Each wall is flat, endless, passes through zero and stands at right angles to its row. A trip goes straight from one point to another. Which walls does it cross, in order?

Walls:
(1): [-19 -35]
(2): [59 23]
(3): [ 15 -33]
(4): [21  7]
(5): [-16 -27]
(6): [-17   7]
(7): [-36  -7]
(8): [-57   6]
(9): [ 3 44]
(10): [-9 44]
Trips:
[-1 35] to [39 28] -> 8, 6
[22 21] to [ 57 -39] -> 3, 10, 9, 1, 5
[49 31] to [32 12] -> 3
[20 35] to [-46  70] -> 6, 8, 7, 4, 2

Walls:
(1): [ 15  44 -22  35   0  34 -18   5]
(2): [-38 -20  47  27  22   9 -12   1]
(3): [-42 -24 -52 -28  16 -58  -2  41]
(4): [ 94 -17 -16   0  28  -4 -26 -44]
(5): [ 14   4  56 -25  -2 -14 -38  -6]
(6): [ 39 -73  50  67 -36  34 -50  64]
(7): [  7 -32 -27   7   3 -16 -14 -25]
(8): [ 33 -24 -21 -14 -15 -42  14 -23]
(9): [ -3  -3 -11  -2  89  56  15  37]
Trips:
[ 10 -15 -14 -34 -36  23  71  30] to [-63   3  13  11  27  -2  46  -4] -> 8, 2
[ 82 -32 -16  -1  51  11 -15 -52] to [-17 -22 -41 -24   3  42  -2   6] -> 5, 6, 3, 8, 4
[ 51  45  16   9  45  18   7 -20] to [-54 -63  31  27 -38 112   6   3] -> 2, 6, 5, 4
[ 45 -23 -44  36  27  49 -15  30] to [  2 -33 -38  -6  70 -45  21  55] -> 3, 8, 1, 6
[ -1  13  -4  32  11  -1 -73 -28] to [-10  45  -1 -22 -39  -6  13 -16] -> 6, 2, 7, 4, 8
[ 86 -11  28 -16  15  23   1  36] to [ -1 -30  55   7 -40 -55  41  61] -> 1, 9, 2, 4, 3
[ 24 -43   1  19  27 -31   8 -60] to [ 21 -41  28 -73 -23 -20 -50 -19] -> 6, 2, 3

Walls:
(1): [ 32  -2 -13  33   2 -74   8  -9  14   1   3  66 -24 -29]
(2): [-36 -43 -48  23  38  30 -36 -18  68  31  19 -70 -43  -4]
(3): [-25 -45   6 -44 -53  41 -37  -7  14  -6  56  -9 -24  20]
(4): [ 54  78 -16 -30  20 -34 -68  29 -19 -39  60 -49 -28 -35]
(5): [ 26  44 -20 -20  22  67 -57  23 -17  -9  36  31  -9 -15]
(6): [  7  19  16  11 -28  -6  38 -21   4  62  10  -1  22 -19]
(7): [  1  11 -46  -3   1 -22  11  20  41  10  39 -54  10  54]
(8): [ 93  32 -66  11  32 -20 -23  44 -15  39  11  15  33   2]
(9): [-20 -42  21 -50 -50  16 -73   1 -46  48  11 -13 -52  -1]
(10): [ 46 -65  38  -3  33 -10  27  17 -13  19  -2  -8  -8 -12]
Trips:
[ 30 -35 -21 -74 -37   6  15  -2 -21 -56  -7 -14   0  28] to [-34  61 -12   4  23   4  -6 -26 -57  17  23   4  31  28] -> 5, 10, 8, 3, 6, 9
[-59 -49   2  20 -40 -12 -16  19 -45   5  55  22  24 -23] to [ 12  22  28 -31 -12  -5  34   7  30  -3 -36 -20 -18  19] -> 1, 10, 7, 9, 3
[-44  -3 -19 -32 -14 -13  43   0 -36  57  -6  29   6 -59] to [-39  -4  16 -58 -10   9   8   9 -59  37 -40  20   3 -69] -> 1, 5

Walls:
(1): [-43 -18 -70  10  45  13  12 -33 -45  26  17 -97 -41  76 -46 -83 -17 -33
   8 -22  48  24  72 -17 -12 -26  20  53  -2  34 -25  17 -27 -16   1 -77
 -48 -26  50  27  16   5  31 -50 -26  24   6 -28]
(2): [  16   10  -30   48   -4   50  -54  -44   41   -4  -34 -104   15  -10
  -46    6  -17  -23  -55  -45  -72   50  -58   29   -6    0  -17   46
  -23  -25   18  -33   17  -20   -5   51  -63   11   60   15  -32  -23
   48   20  -60  -43   35  -45]
(3): [ 13   2  30 -34 -39 -21  20 -11 -24 -33  43 -36  84   1 -20  52 -29  50
 -54  31 -20  36 -49 -72  44  35   2  -7  74 -45 -29  61  10  48 -14  -1
  22  -9 -45 -46 -52 -16 -33  29 -32  27 -31 -32]
(4): [ 55 -54  23  -4  27 -35 -19  12  36 -53   9 -16 -10  75  23 -22  21  -7
  -7  41 -46 -25  71 -67 -45  46 -31 -17  25  -3   3  47   7 -29 -46 -14
 -24   0 -11  -6   0  18 -25 -44   6   2  49  15]
(5): [  0 -13 -50 -15  18 -10  27 -18  74 -36 -26 -49  63 -62  18  54 -66 -61
  63   1  56 -40 -73 -18 -24 -19  28  14  43 -17  -7   6  70 -18  -3 -55
   5 -57  22  36 -26 -16 -14  30  -1   6 -31  19]
(6): [-33  16 -16 -32 -63  12   9  -2   3  15  50 -74 -12 -26 -44 -10  -9  22
  13 -24 -18 -41 -20 -14 -28 -27   4 -38   2  11 -12  21 -29  31 -37  33
 -50  10  30  -4   6  27 -30  38 -11 -30 -18  34]
(7): [ 13 -29 -24  29   8  35 -38  -4  13  -9 -29   8   6 -32  40 -20  15  20
 -21  63  52  -8 -84 -12 -29   3 -16 -17   4  -6 -44  -2  57 -30  12  71
  20 -34   1   8  17   0   3  14 -27 -22  -1 -10]
(8): [  18  -20   -9  -13  -14  -18   26   40  -36    3  -18   62 -114  -12
  -62   22   37  -39  -16  -29    2   15  -38   48   38    1  -46   22
  -23   32   -9  -34   30    2    1  -39   19   22  -40    2  -12  -37
  -17   30   -7  -55  -17   31]
Trips:
[-12 -14   7   1  32 -12 -45  15 -13 -19  -5 -47  -7 -15 -18  53  46  14
 -33  -3  14   8 -42  44 -24   0 -13  63 -37  24  37 -41  59 -28  -3 -10
 -31 -10  21   6 -41  32  18 -37  74  32  -2 -47] to [-23   3  14 -36 -25  23  -6 -36 -41 -33 -21 -10 -10 -36  -1   2 -26 -66
 -44  25  56 -74  -1 -17 -18 -62 -26 -30  -3  -8 -47 -17  74   7  31 -39
  15 -26  33 -38  20   9  58  17   7  61 -45  37] -> 2, 6
[ -3  11  33  44  18  47  27 -16  33  27  15  33 -45  18 -48  44  35  -2
  37 -32 -31 -22   2  12  -1   6  43  42 -21  23  65  23  30 -17 -19  22
 -51 -67  45  74  41  -5  10  -4  29  -2   7 -29] to [  2  27  30   7  -6  33  15  55 -11  -2 -63  21  -5   9 -14  -7  17 -31
   1  24   2  19 -46  36 -19 -66  -5  -9  23 -28  46  22  11 -82 -20  32
 -47  20 -22 -15  17  34  24  17 -38 -21  24 -45] -> 6, 5, 7, 1
[  18   -4    2   25  -65   32  -10    1  -52  -36  -31   27   30  -22
  -11    4   27  -17   54    5   29   32   52    0   15   22   17    1
   19   11   47   29   22    4  -15   22 -104  -44  -16  -12  -16  -17
   19  -32   74  -18    4  -15] to [ -13    0  -25  -53  -97  -36  -14  -15   22   28  -24   -2  -32  -22
   13  -54    9  -15   29   57   94   39  -60  -25    5  -18 -101   -5
   -7   -1   25  -19  -39   -1   28  -18  -10   27   10  -13   -7   90
  -31  -29  112  -35    3   37] -> 1, 6, 8, 7, 4, 5
[-23 -84  28  15 -46 -48 -68 -27 -21  63 -10  -5  -3 -12   5   9   1 -25
 -39   3  -6 -49  48  11  54 -16  -8 -10 -10  59  14  -1   5   3 -54  -3
 -22 -53 -84  11 -42  23  -8 -62 -21 -19  24  14] to [-33   8  31   6  30  -1 -39   2   4 -45  27  34   7 -46 -24  95 -46 -12
  36 -26 -32 -30 -37  -4 -29  15 -11 -34 -31  28  -5  20 -32   8 -10  27
  18   2 -22  26 -12  -6 -31  56 -10  73 -49   5] -> 6, 1, 3, 5, 4
